Every row gives one point. The ring and each string are closed loops that go straight from each point to the next, and from the last back to the first. Before rounding, they use only three directions, however many columns there are. How many times does the string pass through the ring? Passing back the other way cancels.

Ring (10 x 3):
[[ 26 -32  36]
 [ 12 -19  43]
 [-21  22  35]
 [-44  46  13]
 [-54  59 -19]
 [-50  62 -35]
 [-25  63 -51]
 [ -4  53 -48]
 [ 23  19 -25]
 [ 34 -15   2]]
String (21 x 3):
[[ 23  16  -2]
 [ 54 -34  22]
 [ 58 -95  49]
 [ 30 -70  40]
 [ 43 -83  65]
 [ 33 -60  58]
 [ 19 -61  39]
 [  2  -5  11]
 [ -3   9   3]
 [ 31 -64  24]
 [ 54 -56  15]
 [ 43   7  -8]
 [ 17  38 -17]
 [ -1  20 -12]
 [  7  59 -32]
 [ 13  68 -54]
 [ 12  67 -56]
 [  3  54 -28]
 [  0  27 -15]
 [  7  42 -16]
 [ 35  28 -17]]
Times through: 0

Ring (6 x 9):
[[  6 -12   9  17  34   5  40  57 -26]
 [ 27  26   7  10  22 -18  -6  16  -3]
 [ 18  35  12 -28 -21 -27 -60 -40  41]
 [ 10  15  16 -36 -18 -18 -43 -42  55]
 [-21 -33  17 -27  -7  12  13  16  18]
 [-28 -42  13  -9   4  21  36  55 -18]]
String (20 x 9):
[[-41 -26  14 -40 -43  13 -24  14   3]
 [-42 -51  18 -35 -21  24  15  29   7]
 [-63 -69  16 -30 -26  39  31  63 -25]
 [-53 -48  12 -20 -25  30  16  64 -37]
 [-16 -18  11 -11  -4   8   8  35 -11]
 [ 12 -13  13   4  33   0  34  28   8]
 [  0  -8  11  -3  11   1  12  29  -4]
 [-10  -6   9  -3  -1   4   3  39 -20]
 [ 26   3  11  10  39  -9  27  21  11]
 [ 59  23   8  37  76 -22  45  26   7]
 [ 19  38   3  11   4 -19 -28  25 -27]
 [ 46  52   6  11  22 -34 -28  -8  12]
 [ 50  36  11   4  35 -31  -8 -22  41]
 [ 13  16  11 -13  -1 -15 -23  -6  19]
 [ 24  15  13 -10  14 -17 -10 -13  34]
 [ 36  39  15 -28  -3 -34 -51 -60  69]
 [ 22  10  15 -14  13 -15  -7 -17  41]
 [ 22   6  16 -16  15 -14  -3 -18  46]
 [ 23  -1  19 -26  16 -15  -1 -36  70]
 [  9  -3  14 -13  11  -6   4   1  26]]
Times through: 0
String (21 x 9):
[[ -2 -35  16  -2  32  12  52  39   7]
 [-47 -60  12  -3   2  36  53  89 -49]
 [-37 -38   9  -2  -4  25  29  76 -48]
 [-20 -16   9  -6  -6  10   7  47 -27]
 [-19 -20   5  15  11  16  31  83 -60]
 [-12  -2   9 -10 -12   1 -12  29 -15]
 [ 31   9  10  15  43 -12  26  23   6]
 [ 59  36   7  34  64 -27  25  19   5]
 [ 22  42   4   5   1 -23 -36  10 -12]
 [-10  15   8 -18 -29  -7 -42  10 -10]
 [  0  13  10 -16 -14 -10 -29   3   6]
 [ -3  45   7 -35 -56 -24 -95 -30  12]
 [ 19  52  11 -39 -40 -36 -93 -62  50]
 [ 46  29  16 -17  24 -31 -18 -51  74]
 [ 17  10  15 -19   5 -15 -15 -20  42]
 [-17   1  12 -34 -35  -3 -41  -5  14]
 [ 21   0  16 -12  22 -11   9 -10  42]
 [  3 -23  22 -37   5  -2   8 -29  70]
 [-35 -41  19 -43 -27  16  -1   6  27]
 [-38 -32  14 -31 -30  16  -6  27  -4]
 [  6 -14  15  -8  20   0  21  15  19]]
Times through: 2

Ring (10 x 14):
[[ 14  18  -1 -12  -2   9 -23   4  20  32  27 -12 -25  18]
 [ 33  40 -10  -3  -9  28 -20  35   8  49  45  -8 -53  37]
 [ 33  39 -12   4 -13  26 -13  40   1  50  43  -4 -54  41]
 [ 18  20 -10  12 -16  10  -2  29  -6  37  23   2 -35  37]
 [ -4  -7  -4  15 -17 -15   8   5  -6  17  -3   6  -3  23]
 [-26 -32   5  11 -15 -37  12 -21   0  -3 -26   6  28   6]
 [-43 -51  14   3 -10 -53  10 -46  10 -18 -42   2  53 -10]
 [-44 -53  17  -5  -5 -54   3 -55  18 -20 -41  -3  56 -16]
 [-30 -36  14 -12   0 -38  -9 -47  24  -7 -23  -9  38 -11]
 [  0   0   4 -14   0  -6 -20 -15  23  19  11 -12  -4   7]]
String (25 x 14):
[[ 12   6 -13  10  -3   3 -10   7  -2  36  14  -1 -25  35]
 [  6  13   2  -1 -18  -1  -3  14   9  22  16  -3 -15  17]
 [ 17  30   1   2 -28  11   1  37   4  29  29   0 -31  25]
 [ 19  17 -17  23 -15   9   3  31 -16  41  19   7 -37  47]
 [  6  -3 -15  20  -5  -5  -1   5 -11  33   4   5 -18  38]
 [  0  -1  -2   5 -11  -9  -3   2   4  21   5  -1  -8  20]
 [  5  15   6  -3 -23  -1   0  18  10  18  17  -3 -14  14]
 [ 25  36  -6   7 -25  18   0  45  -2  39  35   1 -44  35]
 [  4  10   3  -3 -17  -3  -4  11  10  20  15  -4 -12  15]
 [ 15  23  -1  -1 -17   9  -7  23   8  31  26  -4 -28  24]
 [ 42  59  -6  -6 -22  38 -16  56  10  51  59  -8 -65  37]
 [ 49  57 -17  -4  -5  45 -29  48   8  65  63 -11 -76  48]
 [ 37  42 -12  -9   0  33 -30  28  14  55  51 -13 -58  37]
 [ 21  33   3 -17 -10  18 -22  20  24  34  39 -14 -34  17]
 [  8  20  10 -18 -16   4 -14  11  25  20  25 -12 -16   6]
 [  6  10   5 -20   1   2 -26  -9  29  24  21 -16 -12   7]
 [ -4 -14  -3  -8  13 -11 -25 -31  18  23   2 -12   0  14]
 [ -3 -11  -1 -15  15  -9 -30 -32  25  23   6 -15   0   9]
 [  4   4   4 -22   7  -1 -31 -19  31  24  18 -18  -9   6]
 [  4  -1  -3  -9   8  -2 -24 -16  18  28  12 -12 -11  17]
 [ -1  -5  -3  -1  -1  -9 -12 -11  10  22   5  -5  -6  18]
 [ 23  19 -14  -3   9  17 -29   5  11  47  31 -11 -39  35]
 [ 54  66 -15 -10  -5  51 -34  52  14  68  72 -15 -82  46]
 [ 52  67 -13  -5 -15  49 -24  61   8  64  69 -10 -80  46]
 [ 42  41 -25  12  -2  34 -20  40  -7  65  47  -3 -68  57]]
Times through: 2
String (22 x 14):
[[-42 -42  25 -17 -10 -49   0 -49  29 -23 -32  -8  55 -26]
 [-71 -89  23  -6   4 -83   6 -94  22 -41 -73  -2  95 -33]
 [-38 -52   8   3   1 -50   1 -53  10 -10 -39  -1  47  -5]
 [-15 -17   7  -2  -9 -24  -2 -18  12   5  -9  -3  15   5]
 [-16 -15  10  -4 -13 -24   0 -15  14   3  -8  -3  16   1]
 [-32 -45   6   3   1 -43   0 -46   9  -5 -33  -1  39   0]
 [-65 -87  17  -2   8 -78   4 -91  17 -33 -69  -2  86 -24]
 [-36 -50   8  -3   5 -46  -5 -56  16  -8 -35  -4  45  -6]
 [ -9  -8   7  -6 -11 -17  -5 -11  15   9  -1  -5   7   5]
 [ -7  -8   4  -3  -8 -15  -7 -12  13  13   0  -5   4   9]
 [  0  10  13 -20 -13  -4 -14  -2  28  13  17 -13  -3  -1]
 [ 19  26   2 -21   0  16 -30   6  28  35  36 -18 -30  15]
 [ 27  23 -14  -7  10  21 -33   6  14  50  36 -13 -43  34]
 [  4  -1  -6   2   0  -4 -14  -6   7  28   9  -5 -13  23]
 [ 10  13  -1  -4  -9   4 -13   9  12  28  20  -7 -20  20]
 [ 13   8 -10   2   3   5 -18   1   6  37  18  -6 -25  30]
 [  2   8   5  -6 -14  -4  -7   6  14  18  14  -6  -9  11]
 [ 24  37   2 -17 -12  21 -22  24  23  36  42 -14 -38  18]
 [ 21  25  -2 -21   5  17 -35   2  28  39  37 -19 -33  18]
 [ -5 -14  -1 -10  12 -12 -24 -30  20  21   2 -12   2  11]
 [-10 -16   1  -1  -1 -19  -9 -21  11  14  -6  -5   8  11]
 [-13  -9  13 -11 -14 -20  -4 -13  20   3  -2  -7  14  -3]]
Times through: 3

Ring (8 x 14):
[[-11 -17 -16  -1  13 -16 -17  12  -3  20  40   6  31   9]
 [ 16 -37  -8 -25  -5  -2 -32   2 -23  22   7   4  50  -7]
 [ 27 -37   4 -30 -15  14 -28  -9 -33  13 -28   1  40 -10]
 [ 19 -22  24  -1 -11  22 -13 -16 -28   2 -56  -2   4  11]
 [ -2   2  34  34   2  19   8 -16 -12  -7 -56  -2 -33  34]
 [-30  30   5  34  19   3  33  -4   7 -17  -2  -2 -48  34]
 [-37  32 -14  22  23  -7  33   4  11 -15  30   0 -36  25]
 [-29   8 -23   9  22 -19   7  13   8   6  53   4   3  16]]
String (30 x 14):
[[ -2   6  -3  -9   0  12  14  -9 -15 -13 -15  -3 -12   5]
 [  9   3  -7 -30  -9  21  14 -14 -25 -19 -26  -6  -7  -9]
 [ 25 -18  36   2 -17  34  -7 -25 -33  -7 -84  -5 -10  13]
 [ 26 -35  52  26 -13  27 -27 -21 -29  12 -88   0   1  28]
 [ 16 -32  39  26  -5  15 -27 -12 -21  17 -58   2   9  28]
 [ 10 -21  11  -2  -3   9 -15  -7 -20   9 -23   1  15  10]
 [ 17 -17 -23 -54 -12  10  -6  -5 -30  -3   1  -2  32 -26]
 [ 38 -44 -14 -66 -23  15 -33  -8 -44  11 -18   0  62 -34]
 [ 40 -40 -33 -91 -26  15 -26  -7 -47   4  -1  -2  69 -51]
 [ 40 -43 -27 -85 -26  15 -30  -7 -47   7  -6  -1  69 -47]
 [ 43 -57   7 -43 -23  16 -47 -10 -43  23 -37   2  64 -18]
 [ 23 -43  28   6  -9  12 -37  -9 -26  23 -45   3  30  15]
 [  6 -22  21  17   1   7 -18  -6 -15  13 -29   2   9  22]
 [ 10 -13  -7 -26  -7  11  -4  -7 -24  -2 -12  -1  16  -7]
 [ 23 -17  -1 -38 -17  22  -5 -15 -34  -7 -36  -4  16 -15]
 [ 25 -19  42   9 -16  34  -8 -26 -33  -5 -90  -4 -13  17]
 [  8  -5  55  46  -4  29   2 -24 -18  -6 -90  -3 -40  42]
 [-11   4  67  86  11  20   6 -19  -1  -1 -83  -1 -59  69]
 [-14   4  30  48  12   8   7  -8  -1   0 -33   1 -32  43]
 [-18   6  29  53  15   4   8  -6   2   1 -26   1 -34  47]
 [-10   6  -6  -1   7   4  12  -3  -8  -7   3  -1  -9  11]
 [-17  23 -24 -18   8   4  30  -2  -7 -21  19  -3 -18  -1]
 [-41  48 -17  18  23  -1  52   0  11 -30  24  -4 -56  23]
 [-48  44   5  56  31  -5  44   1  20 -19  13  -1 -66  49]
 [-44  30  27  81  32  -5  28   1  21  -5  -5   2 -62  65]
 [-22  12   9  34  17   0  14  -1   3  -3  -2   1 -27  33]
 [-13  18 -24 -22   6   4  25  -2  -9 -18  18  -3 -11  -4]
 [-13  16 -16 -12   6   5  23  -3  -8 -16   9  -3 -15   3]
 [-14   4  15  30  11   4   7  -4  -3   0 -15   1 -21  31]
 [-10   0  15  26   9   5   4  -5  -5   1 -17   1 -16  29]]
Times through: 4
String (27 x 14):
[[-21   9 -11   9  15  -6  11   4   1  -2  23   1  -8  17]
 [-22  15 -36 -20  14 -10  18   8  -1  -8  50   1   2  -3]
 [-14  10 -46 -43   7  -8  16   7  -9 -10  53  -1  15 -18]
 [-13  -3  -8   6  12  -6   0   4  -4   6  19   3   5  14]
 [-17 -12  13  39  19 -12 -14   7   4  21  11   6   4  37]
 [-11 -15   2  18  13 -10 -15   6  -3  18  16   5  15  23]
 [ -1 -11 -26 -31   2  -4  -5   4 -15   4  28   2  28 -11]
 [ 10 -30 -32 -47  -2  -9 -25   8 -21  18  38   4  58 -21]
 [ 24 -52 -22 -48  -9  -7 -47   7 -29  32  25   6  80 -23]
 [ 22 -56  18   2  -4  -2 -53   1 -23  39 -15   7  57  12]
 [  2 -24  20  22   5   2 -21  -3 -11  18 -19   4  12  26]
 [  7 -13 -12 -26  -4   6  -6  -3 -21   1   0   0  20  -7]
 [ 31 -27 -28 -77 -22  16 -14  -9 -42  -3  -6  -3  48 -41]
 [ 43 -45  12 -42 -26  26 -33 -18 -46   9 -57  -2  43 -18]
 [ 40 -32   3 -55 -28  30 -18 -20 -47  -4 -54  -5  32 -26]
 [ 19 -14  -1 -33 -14  20  -3 -13 -31  -7 -32  -4  12 -11]
 [ 24 -18  37   5 -15  32  -7 -24 -32  -6 -83  -4 -11  15]
 [  7 -13  67  64   0  26  -7 -22 -14   4 -95  -1 -38  55]
 [ -6  -4  39  49   7  13  -1 -12  -7   3 -50   0 -28  44]
 [ -5   0  -1   0   4   6   6  -4 -11  -4  -7  -1  -5  11]
 [ -8  19  -9 -12   2  14  27  -9 -13 -23 -11  -5 -25   3]
 [-10  15 -15 -16   4   8  22  -5 -11 -17   3  -3 -15   0]
 [-18  10  13  33  14   3  12  -4   0  -3 -12   0 -27  33]
 [-39  29  25  71  27  -1  29  -2  16  -9 -11   1 -61  59]
 [-54  58 -17  33  31  -7  60   4  21 -31  35  -3 -68  33]
 [-50  38   2  59  34 -12  36   7  23 -10  27   2 -55  50]
 [-33  12  15  56  26 -10  11   5  14   6   9   4 -30  49]]
Times through: 2

Ring (6 x 14):
[[  5  16 -35 -47   7 -13  -6  -7   4 -23  21 -26 -40  51]
 [ 20  24 -50  -8   6  -4   1  20  31 -51  15 -26  -6  28]
 [ 25   6 -50  40 -12  -1   1  25  46 -64   7 -18  23  17]
 [  7 -35 -21  33 -35 -11 -26 -14  41 -17  23  -1   4  27]
 [ -6 -38 -13  -1 -32 -17 -20 -35  -2  -7  15  -8 -25  57]
 [ -8 -19 -18 -31 -16 -18  -8 -33 -26 -14   9 -20 -42  72]]
String (24 x 14):
[[  5 -54 -12  50 -50 -12 -40 -22  59  -1  32  11  10  17]
 [ -2 -54  -4  21 -46 -16 -49 -35  53  21  43  12 -12  24]
 [  3 -21 -21  -3 -22 -13 -24 -18  28  -8  27  -7 -18  37]
 [  6 -14 -31   7 -18 -11  -5  -9   6 -36   7 -17 -10  48]
 [ -9 -41 -15   5 -34 -17  -7 -36 -27 -23  -2 -14 -22  72]
 [  2 -16 -30   4 -19 -12   2 -15 -14 -41  -2 -21 -14  60]
 [  0 -15 -22 -17 -16 -15 -18 -21  12 -10  23 -13 -28  47]
 [ -1 -12 -28 -13 -14 -14   1 -19 -21 -35   0 -23 -26  66]
 [-14  -9 -20 -58  -5 -21   3 -38 -55 -18   0 -30 -59  91]
 [ -7  -1 -19 -65   0 -20 -16 -31 -11   3  27 -21 -60  65]
 [  4  -3 -28 -23  -8 -13 -14 -12  16 -17  23 -17 -28  44]
 [  7   5 -39 -11  -5 -10   7  -2  -9 -48   0 -28 -18  56]
 [  9  28 -45 -44  14 -10   9   4  -9 -45   7 -35 -34  57]
 [ 13  33 -42 -55  19 -10  -9   7  28 -22  32 -27 -38  35]
 [ 13  17 -37 -33   6 -10 -19   4  45 -15  37 -18 -27  25]
 [ 25  38 -55 -18  16  -3  -2  29  48 -48  24 -27  -8  18]
 [ 27  29 -62  20   5   1  19  35  23 -84  -6 -33  16  29]
 [ 20  11 -52  25  -6  -3  13  21  17 -72  -5 -27  13  35]
 [ 10  -4 -35   6 -13  -9  -6  -1  20 -37  12 -17  -7  38]
 [ 20   2 -50  40 -14  -2  13  19  15 -75  -9 -24  20  36]
 [ 30  -4 -52  71 -23   2  -3  32  66 -70   8 -11  44   2]
 [ 21 -17 -35  46 -27  -4 -25  10  74 -30  29  -1  22   3]
 [ 11 -14 -32  19 -21  -9 -14  -3  33 -31  17 -11   0  30]
 [ 12 -21 -35  43 -29  -7  -2   0  18 -52  -1 -13  15  37]]
Times through: 3
String (28 x 14):
[[  3  -5 -32 -11 -10 -12   0 -11  -6 -36   5 -23 -21  56]
 [ -2   6 -32 -45   1 -15   6 -18 -31 -32   3 -31 -43  73]
 [ -3  16 -27 -78  12 -18 -12 -21  -8  -3  29 -27 -63  62]
 [  1  24 -30 -82  17 -16 -17 -15  11   2  39 -26 -62  50]
 [  7  20 -33 -57  11 -13 -18  -6  26  -6  37 -22 -45  39]
 [  9   6 -33 -24  -2 -11 -14  -4  27 -19  27 -18 -25  36]
 [ 10   2 -39   1  -8  -8   2   2   8 -46   5 -23  -9  45]
 [ 22  32 -58  -2  10  -2  17  27  14 -72  -1 -34   0  37]
 [ 27  36 -60   2  12   0   9  34  39 -68  10 -30   5  21]
 [ 29  30 -63  24   5   2  16  38  34 -82  -1 -30  19  22]
 [ 31  24 -58  28   1   2   2  37  58 -67  13 -22  22   8]
 [ 20   5 -41  14  -9  -5 -15  14  57 -35  27 -13   4  13]
 [ 12  -5 -34   6 -13  -9 -12   0  32 -31  19 -14  -6  31]
 [ 20  -3 -48  45 -18  -2   7  18  27 -69  -3 -20  23  29]
 [ 27 -11 -49  77 -28   1   1  27  53 -73   0 -11  45  10]
 [ 19 -23 -32  52 -32  -4 -26   7  73 -29  28   1  24   3]
 [ 12 -23 -26  26 -27  -9 -26  -5  53 -17  29  -2   3  18]
 [  8 -12 -31   8 -18 -10 -11  -6  21 -30  15 -14  -8  38]
 [  8 -33 -28  44 -36  -9 -10  -9  19 -40   4  -8  11  38]
 [  1 -48 -14  35 -44 -13 -28 -26  30 -10  20   2   0  35]
 [ -5 -53  -3  11 -43 -18 -43 -39  37  19  37   8 -19  35]
 [ -1 -30 -14  -6 -27 -16 -31 -28  28   5  32  -3 -24  39]
 [  3 -18 -26   2 -20 -12 -10 -15   7 -26  12 -14 -15  48]
 [  2 -17 -28   3 -20 -12  -4 -15  -3 -34   4 -18 -15  54]
 [-11 -32 -18  -7 -27 -18   2 -36 -45 -31 -10 -21 -30  83]
 [-20 -35  -8 -38 -24 -23  -4 -52 -58  -9  -2 -21 -54  95]
 [-11 -20 -13 -45 -14 -21 -18 -39 -17   3  21 -16 -52  69]
 [  0 -10 -25 -24 -11 -15 -13 -19   4 -15  19 -17 -31  52]]
Times through: 5

Ring (8 x 14):
[[ 17  17  -6   8   7 -21   0  -9 -24  -7  42 -14 -17 -19]
 [ 16  -7   0   1   6 -18   0 -22 -34 -11  47   0  -1 -11]
 [ -2 -28   7  -6   9  -6   2 -24 -14   0  28  13   9   8]
 [-19 -33  16   3   7  11   4  -4  11   8 -18  20  14  23]
 [-23 -17  20  22   0  20   4  23  22   7 -55  13  11  23]
 [-21   0  16  27   1  18   4  32  27   8 -57   4   0  16]
 [-13  21   5  21   8   5   4  27  28  12 -28 -11 -20   3]
 [  4  29  -5  11  12 -13   2   7   6   6  18 -19 -28 -13]]
String (27 x 14):
[[ 16  40 -12   9  13 -24   1   0  -8   1  43 -28 -36 -25]
 [ 11  28 -13  -3  19 -24   2 -13  -3   8  55 -22 -34 -19]
 [ -3   5  -2  -2  17 -10   3  -9   8  11  27  -6 -18  -1]
 [  7   3   3  12   4  -9   1  -2 -16  -6  15  -4  -5  -7]
 [ 35   6  -1  17  -7 -25  -4 -15 -65 -32  49  -8   2 -28]
 [ 25  -4  -4  -1   5 -26  -2 -30 -49 -17  66  -4  -3 -20]
 [ 10 -11  -4 -12  15 -21   1 -34 -24  -1  63   1  -7  -7]
 [  0 -16  -2 -15  19 -15   3 -31  -7   8  52   4  -7   2]
 [ -2  -9   6   6   7  -4   2  -6  -5   1  10   3  -1   3]
 [  6 -23  12  12  -3  -3   0  -9 -29 -15   7  12  16   2]
 [ -4 -40  13  -2   5   0   2 -22 -19  -5  15  21  20  13]
 [-25 -52  11 -25  22   4   7 -35  17  22  24  27  12  31]
 [-24 -37  11 -13  18   7   6 -18  22  20   4  20   7  27]
 [-31 -39  14 -11  18  13   7 -12  32  24 -10  22   8  33]
 [-24 -20  10  -3  16   8   6  -4  29  20  -9  11  -1  22]
 [-13 -13  13  13   4   8   3   8   9   5 -21   8   5  13]
 [-13 -17  22  30  -8  19   2  26   3  -6 -57  14  18  17]
 [-17 -14  23  34  -8  22   2  33  11  -3 -68  12  16  18]
 [-14  -6  20  33  -7  18   2  33  11  -3 -60   7  10  14]
 [-27   4  23  43  -7  29   4  54  36   6 -95   4   5  21]
 [-27  11  10  19  11  16   6  32  48  22 -50  -4 -15  17]
 [-16   8   5  11  12   5   5  14  28  16 -17  -5 -15   9]
 [ -7   5   6  14   7   1   3  11   9   5 -11  -3  -8   3]
 [ -3  23   6  29   1   2   1  28   8   0 -27 -12 -14  -5]
 [  3  25   4  28   0  -2   1  25   1  -4 -17 -14 -15  -9]
 [  3  15   4  21   2  -4   1  14  -4  -3  -5  -9 -11  -7]
 [ 13  37  -5  22   5 -15   0  14  -9  -5  15 -23 -26 -21]]
Times through: 4
